Each row is a point. Two turns around zero, p and q, are shown by what they do to some points. Write where each new point lands after one turn and then the other. Backwards means that the second turn is done in reverse. Each puzzle has new turns, and all numbers are rounded.

Turn p:
[ 9 26] => [22 17]
[-24 -27] => [-35  -9]
[36 30] => [47  5]
[  1 -18] => [ -9 -16]
[-23 -11] => [-25   4]
Turn q:
[ 0 27] => [ 6 26]
[-17 -40] => [-25 -36]
[17 13] => [19  9]
Where do these land?
q, then p: [-3  3] => [0 4]
p, then q: [-18 -48] => [-47 -21]
p, then q backwards: [-17  23] => [-7 28]
q, then p: [18 31] => [35  9]
p, then q backwards: [20 -9] => [ 15 -16]

Turn p:
[ 35 -11  -7] => [ 20 -32   4]
[ 11 -26  -9] => [ -8 -28   6]
[-11  45 -30] => [ 11  22 -49]
[-34  -9  46] => [-22  36  40]
Turn q:
[-19  25  -6] => [-27   4 -16]
[-33 -47  26] => [-12 -19  59]
[21  1 10] => [18 15  0]
[46  5 17] => [39 30 -5]
[-14  16 -48] => [-17 -30 -39]
Where do these land?
p, then q backwards: [ 43  30 -23] => [ 45 -10 -35]
q, then p: [-45 -10  32] => [-20  44  28]
q, then p backwards: [ -9 -25  21] => [  7 -17  28]
p, then q: [ 11   5 -30] => [ 13 -28  -8]

Turn p:
[ 6 48 23] => [-20  38  32]
[ 22 -11  -1] => [22  7 -9]
[-12 -15 -22] => [ -6 -19 -22]
[-16 -22  -1] => [  3 -27  -3]
Turn q:
[  3 -29   7] => [ 25 -17   0]
[-44  24  -9] => [-47 -17  11]
[ 35   3 -11] => [ 15  26 -21]
[ 6  2 13] => [ 7  7 11]
Where do these land?
q, then p: [ -3  24 -44] => [-41 -17 -23]
q, then p: [ 30 -20   8] => [ 16  31 -12]
p, then q: [-24 -28   4] => [ 29 -22  -6]
p, then q: [-6  6  6] => [-1 -3 10]
p, then q: [ 3 18 26] => [-1 12 29]

Turn p:
[ -1  -2   3 -16] => [  8  -4   5 -13]
[-14   0 -21  -3] => [  5  -7 -24  -3]
[-4  9  3 15] => [-16   6  -4   6]
[22 12 10 10] => [-4 23 14  9]
[ -3 -18   5  -5] => [  6 -17   8   1]
Turn q:
[  1 -12  -7  -5] => [ -2  -4 -14  -3]
[ 9  4 12 22] => [  9 -13  16  14]
[ 13  -2 -16 -10] => [ 14   3 -14 -11]
[-20  -2  -6  -2] => [-14  12  -7   7]
[-3 12 18 -5] => [-8  1 20 -7]
Where do these land?
p, then q: [8 9 5 3] => [-1  7 11  0]
q, then p backwards: [-6  8  9 -2] => [ 4  3 12  1]
p, then q: [-2  0 12  4] => [-12  -1   4   2]
q, then p: [ -1  -9 -48   5] => [ 15  31 -30  18]
q, then p: [-6 -2  7  5] => [-8 -7  0  3]
q, then p: [ 7 -7  5 -1] => [ 7 -8  3  2]
q, then p: [  0   1  10 -14] => [  2  -8   3 -15]

Turn p:
[27 -1  4  0 14 -3] => [27 -3 -8 13  1  1]
[ 7 12 -5 -6 13 10] => [ 12  12 -10  -7   4   8]
[-25   8  36 -10  -1 -20] => [ -5   8  43  -2  19 -13]
[  7 -25 -21   8 -20  10] => [-14 -21 -16   3 -28   5]
[19 25  2 -3 15 -3] => [ 23  21 -10   6  11  -4]
[ -5  -8 -22  13 -12  -7] => [-19 -12 -17   1  -6 -11]
[-30 -24 -14  21  -8  15] => [-38 -24  -6  -8   0  17]
[-12  10  28  -6 -14  -3] => [-7 15 31  5  0 -3]
[ 11   3  -8 -18  13   0] => [ 21   3  -7 -13  -2  -2]
Turn q:
[-10   0  13 -16 -10   4] => [ -7   2  -1 -19 -10  11]
[-10 -11   6  27  12 -11] => [-17  -1  15  26  -6  -7]
[ 18 -10  -7  -3   8   0] => [ 13 -17   2   3   6  -7]
[  4  13   2  -6 -28   7] => [ 14  17 -15 -13 -13   4]
[-14   1 -29 -12   9  -4] => [-14  -7 -22  -1  23  -4]
[ 48 -19   0   8  10 -46] => [ 21 -23  23   5  -4 -58]
[-13  18  -5   4   9  11] => [-6 15 -1  5 16 14]
[-13  11  13  -3   4  15] => [-6 11  7 -6  2 22]
[-10  -2   7   0 -14  25] => [  2   4  -8   0 -13  27]
Where do these land?
p, then q: [ -7  -5 -13 -15 -12   1] => [ -5   0 -13 -18  -8  -3]
q, then p: [  0 -20 -21  24  18  22] => [-13 -23 -19  21  11  24]
q, then p: [-14 -19 -20  16  16  17] => [-19 -21 -16   6  12  22]
q, then p: [ 29   9  18  11   2 -14] => [ 17   9  17  26   0 -15]
p, then q: [-13   7  17 -12 -18  20] => [ -1  22   5 -16 -11  22]
q, then p: [ -3  15 -18   6 -22  -6] => [ -3  13 -24  -4   3 -18]
p, then q: [ 3 20 -4  1 19 -5] => [ 7  1  6  1 26 -8]
p, then q: [-12   6  23 -14  -5 -24] => [ -9   7  31 -14  -9 -12]
q, then p: [ 18 -13  18 -17   2 -11] => [ 14 -11  23   1 -17  -9]
